Every row gives one point. Each copy is the shape, with its points in the same order, stretched, turned, moved and blurred by noise. Is it also mirrored, or only turned?

Shape:
[[ 10 -31]
 [ 31  25]
 [ -8  32]
 [-38  31]
 [ 26 -63]
 [ 32 -12]
 [ 18   7]
 [-33 -18]]
Copy 1 (8 x 2):
[[-56 -12]
 [ -5  28]
 [ 16  -8]
 [ 25 -42]
 [-95  -3]
 [-44  18]
 [-18  10]
 [-30 -52]]
Copy 1 is: mirrored
Copy 2, 8 rows:
[[ -1 -32]
 [ 35  14]
 [  0  34]
 [-29  44]
 [  5 -68]
 [ 26 -23]
 [ 18   1]
 [-40  -7]]
Copy 2 is: only turned

Shape:
[[-71   7 -63]
 [  6  32   3]
 [-55   9  27]
 [-29 -32  47]
 [ 59 -49  25]
 [-38  15  19]]
Copy 1, 6 rows:
[[ 78 -19  42]
 [ 35  38 -20]
 [ 19  45  47]
 [-17  27  32]
 [-30  -6 -46]
 [ 24  43  23]]
Copy 1 is: mirrored
Copy 2 (6 x 3):
[[-21  35 -95]
 [-41 -24  -2]
 [-21  47   1]
 [ 22  46  33]
 [ 64 -36  44]
 [-31  36   2]]
Copy 2 is: mirrored

Shape (9 x 4):
[[-48   3  33  34]
 [-24   6 -16  23]
 [  4 -52  37 -26]
 [  0  18 -15  14]
 [  7  25   2   6]
 [ 32   1   4 -19]
 [ 10  40 -16 -25]
 [-16 -32  42 -53]
 [-24  -7  17   8]]
Copy 1, 9 rows:
[[-29 -22  64  12]
 [-37  -5  21   3]
 [ 20   2  40  84]
 [-13   0  13  -7]
 [  8   0  22  -7]
 [ 33  10  10  22]
 [ 12  43   6 -16]
 [ 21  42  54  71]
 [-15  -4  43  29]]
Copy 1 is: mirrored
Copy 2 (9 x 4):
[[-29  40  -3 -10]
 [-20  -8 -15  20]
 [ 45  31   1 -72]
 [-11 -10   9  29]
 [ -7   5  30  21]
 [ 24   0  32  -4]
 [-10 -30  38  20]
 [ 26  16  12 -95]
 [ -7  18   1 -20]]
Copy 2 is: mirrored
Copy 3:
[[-60 -51  10 -24]
 [-24  -8  -4 -29]
 [  1 -65 -40  33]
 [ -1   6   2 -16]
 [  0 -10  11  -4]
 [ 29  -5  -5  22]
 [ 43  -2  15 -10]
 [ 22 -83 -24  11]
 [-26 -42  -4 -13]]
Copy 3 is: only turned
Copy 4:
[[-27 -21  47  22]
 [ -6 -20   9  29]
 [-11   4  14 -52]
 [  7  10  -4  23]
 [  4  31  10  15]
 [ 11  43  -6 -14]
 [ 46  41  12  15]
 [ 21  13  49 -47]
 [ -5  -9  30   1]]
Copy 4 is: mirrored

Shape:
[[ 24 -15  -1  30 -31 -21]
 [ 11  25   3  -1 -15 -21]
 [ 13 -63 -21 -16  -1   2]
 [ 10  -2  57 -20 -28 -12]
 [ 10  16 -17  33   3  20]
 [ 17 -21 -20  25 -31  11]
 [-54  19 -21 -22  14   3]
 [ -2  18 -25 -22 -18  14]
 [  5  23   8 -26  95 -40]]
Copy 1:
[[ 36   3  15  26  19  -4]
 [ -9  32   1   4  10   3]
 [ 55 -35 -17 -19 -17  -3]
 [ 13  39  54   0 -20  36]
 [-24 -32  -3  11   7  -4]
 [ 29 -25  -6  26   8   9]
 [-42  13 -40  -1 -54 -24]
 [-15   5 -38  -2 -13  26]
 [-56   8  11 -83  -5 -65]]
Copy 1 is: only turned
Copy 2:
[[-19  14 -11  17 -24 -52]
 [-17  -2  13  -8   6 -39]
 [-62 -33  -2  -6 -36   0]
 [-35  30  59 -18 -11 -33]
 [ 20  -1 -32  15  -8 -16]
 [ -4   2 -31   8 -36 -36]
 [-44 -14 -14 -36  29   6]
 [ -8 -25  -8 -36  -2 -22]
 [-69 -47  47  23  60  24]]
Copy 2 is: only turned
Copy 3:
[[ 19 -18 -11 -14 -36 -31]
 [ 20 -17 -13 -26  -2   5]
 [ -9  36  16   3  -9 -60]
 [ 32 -16  44 -23  19 -40]
 [ 24   3  -5  13 -30  13]
 [ 12   7   0 -10 -40 -20]
 [-30   3   4   0  12  39]
 [  6  24  -1 -18  -6  16]
 [  8 -30 -35  45  65 -15]]
Copy 3 is: mirrored
Copy 4, 9 rows:
[[ -8 -26 -35 -46   4   0]
 [ -9   8 -21 -12 -12 -17]
 [-21   6  27 -35  59  23]
 [ 10   8   9 -48 -36  14]
 [ 14   8 -44  10  26   3]
 [ -5  -1 -39 -39  30  17]
 [-42  23   0  49  18  15]
 [-19  45 -22  -2  17   2]
 [  4   3  64  74  29 -43]]
Copy 4 is: only turned

Shape (15 x 9):
[[ 10   1 -10 -27  50  51  36 -58  18]
 [ -7   7  -4  30  33 -70 -26 -10  34]
 [-12 -14  29 -18  -3  29  40 -40 -56]
 [  8 -43  -5  13  13  51  31 -23   3]
 [  4   7  32  71  41  -4 -53   5  -3]
 [  1 -15  -4  19 -16   0  38  31 -45]
 [ -1   7   4  24 -25  -9 -35  38 -32]
 [ 12 -33  36  -1  42 -18 -11 -19  53]
 [-17 -20   5  48  -5   0 -64   8  -2]
 [-16  -7   2   3  41  -1 -62  54  -2]
 [ 43 -13 -26 -16  63  52 -19 -80  19]
 [ 19   5  45  24  33 -14 -53   8  61]
 [ -7  21   2  11  21   6  38  -5 -12]
 [-11  27  12  29   2 -10 -73  27  40]
 [ 40  13   0  35 -12  -8 -13  12 -61]]
Copy 1:
[[ 48  22 -36  19  83 -50  18   4 -19]
 [-59 -43  36  42   3 -10  -8  25  49]
 [  9  48 -21 -16   5 -53   9 -43 -26]
 [ 29  12 -37 -25  27   9  25 -31  -6]
 [-32 -18  33  12  11  14 -48 -44  75]
 [-26  16  -3  21 -39  24   7 -40 -38]
 [-23 -19   5  10 -51  12 -49 -46  13]
 [-19   7 -31 -18  30  -4 -11  32  39]
 [-20 -52   8 -24 -22  11 -36 -51  67]
 [-44 -34 -44  24   2  15 -58 -41  34]
 [ 71   5 -54  37  77 -71  -1  -6  59]
 [-17 -10  -5 -10  23  16 -61  18  54]
 [-10  12  17  31  23 -14   5 -12 -36]
 [-17 -55  16  -5  -1  12 -68  -7  44]
 [ -6  21  16  54 -52 -13 -34 -47  21]]
Copy 1 is: mirrored
Copy 2, 15 rows:
[[  0  20  54 -12  69  65  -7 -37 -19]
 [ 44   7   2 -13  17 -39  61 -31  46]
 [  2  30 -28 -20  10  51   3 -37 -95]
 [-10 -11  21 -23   5  69  22 -16 -30]
 [ 24 -28 -41 -30 -17  -5  34 -94  44]
 [ 33 -10 -38 -31 -46  38   8  33 -45]
 [  9 -26 -53 -18 -49 -30 -11   0  -1]
 [-21  31  -8 -11  31  12  54 -41  45]
 [-12 -51 -36 -14 -26 -41  35 -57  26]
 [  8 -51 -79 -23  14 -22 -13 -14  65]
 [-11   1  66 -64  76  15  -6 -66  -7]
 [-19  15 -26   6   2 -22  30 -61  81]
 [ 36  11   4  -1   5  46   6 -14 -23]
 [-10 -29 -25  22 -19 -48   2 -45  78]
 [ 35  -1 -27 -64 -60 -23 -11 -15 -43]]
Copy 2 is: mirrored
Copy 3, 15 rows:
[[ -6  41 -40 -22 -19  51 -21 -31  15]
 [-13 -13 -36  68 -10 -70  39 -38 -15]
 [ 39  13  19 -42  16  68  11  -1 -15]
 [ 18  27 -25 -72  -1  14  -5  -3  14]
 [ 45  19 -32  24 -28 -41  48  33   2]
 [  6  21  13 -48  38 -11  21  22 -45]
 [ -3   0  22 -11 -14 -30  31  52 -36]
 [ -7  10 -25  32  -2 -28  20 -33  55]
 [ 22 -23 -22  -7 -43 -45  36  39  -4]
 [-14  -5 -20  28  -8 -54  -8  73  -1]
 [ 17  52 -36 -12 -70  19 -42 -35  26]
 [-14  17 -20  56 -34 -45  46  12  50]
 [ -1  30 -23 -10  17  11  23  -7 -27]
 [-30 -11 -23  42 -46 -42  42  39   4]
 [ 31  43  31 -21 -16 -18  28  29 -53]]
Copy 3 is: only turned
Copy 4, 15 rows:
[[ 52 -18  16  18  56  52  54  -5  44]
 [  5 -14  94   8 -25 -13  18  33 -10]
 [  0 -19 -20  41  48  -1  29 -46  10]
 [ 30 -34   2  31  46  47 -12 -19   5]
 [ 32 -44   4 -10  -9 -42   1  46 -31]
 [-16   9 -14  37   7   0 -37 -18  -1]
 [-28   6  -5  -5  28 -21 -30   5 -32]
 [ 33 -48  51  14  -9  38  38  15 -42]
 [-13 -39  28 -11  37 -18 -28  25 -40]
 [-32 -18 -10   4  11  -4  -5  68 -25]
 [ 76 -13  34  24  95  50  40  23  15]
 [ 35 -41  34 -39 -10  11  34  33 -54]
 [ 16  -2   8  11   0  -2  21  -7  32]
 [ -7 -20  33 -57  20  -9   9  36 -33]
 [ 12  29 -15  22  32 -29 -28  -1 -24]]
Copy 4 is: mirrored

Shape:
[[ 32  21   0  22  14 -12  32  20  -6 -12  16]
 [ 21 -15 -41  12 -43  -5  38  -3  18  16  18]
 [-41   0  21  26 -39  18   5  -8 -10   4 -21]
 [ -3  42  30  13  10  10  -7 -27  37 -46  37]
 [-43  10 -30  24 -44  39  22  -2  12  -2 -29]
 [ -6   1 -31 -17 -14 -45   6   6 -38   8  10]
 [ 59  -5   9  16   5  62  -3  27   3 -10  60]
 [ -2  -7 -59  -2   1 -18   4 -15 -23 -13  25]
 [  7  36  20 -37 -46  14  27 -28  62 -10  15]
 [ 15   7 -28   0 -26 -15 -15 -44 -10   9   8]
 [ -7 -17 -17  22  10  31  12 -28   0  -1  32]
 [ 15 -23  18 -24 -19 -15  10 -20  29  10   0]
 [ 14 -14 -17  28  15   2   4 -24 -21   1 -17]
 [-30  13  37  11   1  38  -2 -26  12 -24 -46]
 [-37   7  44  32 -29 -26 -36  -3 -25 -10 -44]
 [ 12 -14 -20  14 -21   2  -9  35  13  50   1]
 [ 15   3  16   8 -10  29  -4 -53   8  57  14]]
Copy 1:
[[-39  14 -31 -10  -4 -23   5  13   0  -8 -24]
 [-39 -34  14  -2  28 -24  -3  10   4  16  18]
 [ 18  -5  43 -17 -32 -14 -17  -6  15   4   4]
 [-32 -56 -28 -30 -39  -9 -14 -42  14 -31 -26]
 [ -3 -11  80   1  -2 -25  -6 -20  13 -28   8]
 [ 19  33 -34  -3  44 -24   7  -6 -37  15   4]
 [-62 -12 -25  -4 -51  14  20  13  42 -20  31]
 [ -7   6 -26  -6  55 -18  21 -29  11  -1  -3]
 [ -9 -95  12   0 -15 -18 -23   5 -44 -25  30]
 [ 14 -38 -25  14  38 -24 -26 -37  22  10  -2]
 [-33 -25   1 -31   7   8  14 -10  59 -14   8]
 [ -5 -51  -4   1   3  11 -10  30 -28  25  11]
 [ -3   2  -3   6  22 -11  -3  -8  50   4 -31]
 [ 24 -24  46   2 -38  -3 -14 -10  17 -31 -26]
 [ 45  21  11   0 -45 -17 -39 -29  -8  28 -39]
 [-39  12  19   1   4  13 -26  10  -8   7  25]
 [-11 -59  -6 -14   6  10 -45  -1  61 -10  25]]
Copy 1 is: mirrored
Copy 2, 17 rows:
[[ 21 -46  26  -3  12  -8  -7  -9  52 -35 -48]
 [-21 -45  41  25  27 -30  11   7  37   9  24]
 [ 23  43  12 -13 -31  11  -7 -19   8  39  -3]
 [ 82  43  17  39  11  41  36   4  71 -40 -38]
 [ 42  19  16  -9 -33 -28 -16  15  16  31  32]
 [ -5 -43 -28  10  32 -12 -12  -6 -33   4 -42]
 [ 21 -11  51 -27  16 -28  73   0  80 -26  -2]
 [ 13 -48 -39  15  32 -25   7  24   0  -1 -24]
 [ 55  43  68  43  32  43  33 -21  48 -22  40]
 [-10  24 -11  15  46  -5   8   1  23  12 -19]
 [ 17  -7  -1  -9   6  12  27  17  49  18  -2]
 [-31   9  17  31  22  39  23 -14  19  -5  15]
 [-20  -3 -26 -18   5  -3 -18   4  35  10 -26]
 [ 47  75  -8 -20 -39  41 -10 -14  29   4   4]
 [  1  67 -28   5 -33  13 -22 -26 -18  20 -59]
 [-52  -9  29 -18  15 -43  -2  30   7   5 -15]
 [-26  60  37 -40  42  36   9  -7  59  32  -6]]
Copy 2 is: mirrored
Copy 3 (17 x 11):
[[  1  35  -5 -19  -5  -4  18  25  18  18 -33]
 [  5  14  23 -27  26 -29   8  20  50 -29 -15]
 [-13  10  42   0 -25  30  -4  35 -14 -37  16]
 [ 33  12 -16 -26 -30  15 -41  54  -2  24   2]
 [ 27  12  53 -20   7  28 -13  23  13 -42  10]
 [-34  11  30  21  22  27   3  16  48   6 -37]
 [ 29  62 -53 -23   5 -88 -19  11 -23 -11  17]
 [  4  -5   5  12  41  17 -10  21  43 -18 -42]
 [ 11  -5  17 -60 -26 -20 -52  19  14  30  16]
 [  6 -25  26  16   4   2 -18  42  32  -1 -47]
 [ 23   6 -24 -14   8 -10 -13  12  -6 -53  -8]
 [-28 -24   1 -26  -6 -22   0  25   3   8   3]
 [ -1 -11   7  -3  13   5  21  31 -13 -30 -39]
 [  7 -19  26 -27 -21  39 -17  39 -57  -9  10]
 [-37 -17  51  31 -19  63  13  68 -12   7   4]
 [ -6  19  26  11  10 -32  42  -3  32  -8  11]
 [  7  -9  -1   3 -43 -44  -2   5 -14 -38 -20]]
Copy 3 is: mirrored
Copy 4:
[[-17   7  12   0 -19  -9  11  32  -7 -18 -38]
 [ 10  61 -14  -8 -34 -39 -18  34   9 -29   3]
 [ 34 -44   1  14 -15 -17   0  -9  17   6   0]
 [  7 -33  34 -40 -15  18  21  60 -12  20  26]
 [ 38 -20 -18  23 -16  -5  -6  31  24  -7  16]
 [-33  23 -25 -21   3 -47  39 -19  12 -36  -8]
 [ 18  33  16 -16 -58  42  12  22 -40   7 -32]
 [ -7  46  -7 -38   3 -21  49  18  22 -45   0]
 [ -8   3   6   4 -44 -30 -27  53 -19  45  60]
 [ 13  46  10 -28   4 -47  34  16 -14  -6  21]
 [ 29  35  32 -28 -17   6  25  21  42  -5   7]
 [ -2  24   9 -19 -16 -24 -26 -13  12  -2  44]
 [ 16  26  31  -9  22 -10  17  -9  14 -26 -24]
 [ 30 -52  30  10   7  17  -1   6   9  23  21]
 [ 22 -73  -7 -22  -2 -28   9 -31 -10  -3  -5]
 [  2  28 -29 -15 -14 -18 -22   5   8  -2 -31]
 [ 30  48  39 -10   0 -34  -7   1  10  47  -6]]
Copy 4 is: only turned
